Each row of a before or after table is a point. The points were changed in one or more steps. Then noise was added and the rows were shuffled. The steps act on columns, c1 being the first. What was done? A step turns or swaps two columns, mirrors them in a line or flattens them onto one, adds a multiple of one to another, or multiplies or shifts one. Angles are multiples of 10 degrees, from the lower column toward the higher: turns from -170 to 170, lines from 10 to 170 but not 90. Use the fewest steps. Two steps may share a column if one is a turn and the other turns, adds or multiplies; they go together, in the order done. Otherwise the lowest column goes first.
In the rows, 128 means zero.

Before (11 x 3):
[[174  90 138]
 [188 125  77]
 [114  56 135]
 [215  49 176]
 [176 126 137]
 [139 144 150]
 [187 146  71]
 [166  94  82]
 [192  42  93]
 [141 115  74]
 [114 145 148]]
After (11 x 3):
[[ 77 115 107]
 [ 87 126  60]
 [146  91  85]
 [104  42  58]
 [ 87  94  81]
 [ 81 146  60]
 [152 143 123]
 [145 126  83]
 [132  57 143]
 [146 146 145]
 [191  49  52]]
Steps: turn c1 and c3 by -80 degrees

Before (13 x 8):
[[149 130 111  77 125  57  75 142]
 [180 157 133 115 155 112 145  74]
 [119 148 186 187 134 156 127 105]
 [ 82 122 157 120 173 115 177 170]
 [152 173 106  39 184 176 112 129]
 [119 144 133 142 164 106 100 110]
 [ 92 143 170 100 175 117 171 119]
 [ 75 115 194 165 123 126 103 156]
 [153 125 196 167 210 158  63 134]
 [125 134 148  96 145  66 131 197]
 [131 207 110  95 185 188 170 142]
 [129 127  99  78  93 142 139 150]
 [155 162 158 112 116 100  92 113]]
After (13 x 8):
[[ 97 169 178 185 138 153 110 127]
 [144 201 101  40 186 179 133 143]
 [118 139 136 113 121 103 114 165]
 [122  96 144  96 147  67 198 122]
 [103 133 171  98 177 118 122  92]
 [138 248 116  98 180 186 144  91]
 [106 146 168 163 214 161 127 188]
 [106 112 167 123 173 110 168  80]
 [121 128 140 141 164 103 110 156]
 [140  78 106  76 126  56 139 181]
 [137 144 110 114 156 111  72 115]
 [138 142 106  78  92 140 155 117]
 [ 87 114 199 164 125 126 158 152]]
Steps: flatten c1 and c3 onto the line at 120 degrees; add 0.7 times c6 to c2; turn c7 and c8 by -90 degrees

Before (12 x 11):
[[141 150  80  72 181 165  68 145 114  78 112]
 [115  62 119  97 117  94 181 136 159  92  89]
 [ 37 128 161 187 102   7 128 118 164  67  77]
 [ 89 121 189 120 130  91  82 172 133 159 148]
 [105 109  90  77  94 158 193 171 163  70 115]
 [171 161 132  68 135  94 141 126 113  73 172]
 [ 72 119  84 137 134 144  77 101 104  87 131]
 [147 126 170 123 177 153 117 111 162  92 136]
 [ 85 120  87 113 171 118 160 116 190 130 153]
 [106 121 136 129 124 201 114 137 159 225  78]
 [188 140 119 159 158 133  71 188 112 113 150]
 [133  96 131 135  93 117  94 153 201 137 107]]
After (12 x 11):
[[ 89 121 145 122  92 133  55 162 132 158 146]
 [102 108 144  72 153  90 202 157 164  68 117]
 [112  60 155  96  96 116 172 126 158  92  86]
 [149 128 150 121 158 179  95 104 164  92 136]
 [138 149  52  74 164 182 116 131 110  77 113]
 [167 159 141  70  95 138 137 117 111  69 171]
 [134  99 108 140 112  96 102 140 200 136 107]
 [ 75 122  64 135 142 135 121  94 104  89 135]
 [ 32 131 157 184   7 101 105 104 166  66  74]
 [106 122 127 131 201 125 117 125 160 225  83]
 [ 83 118 118 114 120 173 174 104 189 131 153]
 [188 135  86 163 134 156  85 180 111 112 154]]
Steps: turn c3 and c7 by -40 degrees; swap c5 and c6; shift c8 by -10

Before (8 x 18):
[[136 103  36  86 113 176 148 101 120 107 134 188 161 149 109 131 114 194]
 [160 101  39  80 117 163 111 104 167  45 158 197 183  79 133 110 133 167]
 [123 223 100 122 153  88 139 119 178 108 116 162 152  89 110 132 170  54]
 [177 156  95 192 169 104 157  80 154 145 137  91 146  98 113  41 145 100]
 [152  70 143  60 181 113 212  93 185 180 124  63 128 130 108 161 166 192]
 [111 112 167  91 117  75 102 118 117  73  10 132  97 116  63 148  97  60]
 [119 149 144 106  94 111 114 118  70 181 187  90  52 115 146 187 172  99]
 [146  91  70  94  25 154 180 156 141 185 108 140 106 103 101 119  48  41]]
After (8 x 18):
[[152  74 143  64 116 178 165  90 186 222 129  62  84 129 159 111 168 192]
 [160 101  35  79 165 117 166 111 164  54 157 195 127  80 106 131 134 169]
 [143  93  77  90 152  25 134 154 143 208 108 136  97 103 121 104  48  42]
 [122 149 147 105 113  96  82 115  72 157 188  93 120 113 187 144 172  97]
 [142 102  38  86 173 116 157 103 116 128 139 188 119 146 130 111 111 188]
 [106 115 166  85  78 113 145 121 113  67   9 135  73 117 147  63  98  62]
 [176 158  96 192 105 173 140  77 153 158 135  94 131  99  43 115 145 101]
 [126 223  97 120  85 156 146 124 176 122 113 163 113  90 132 112 170  53]]
Steps: swap c5 and c6; turn c7 and c10 by 40 degrees; add -1.5 times c7 to c13; swap c15 and c16
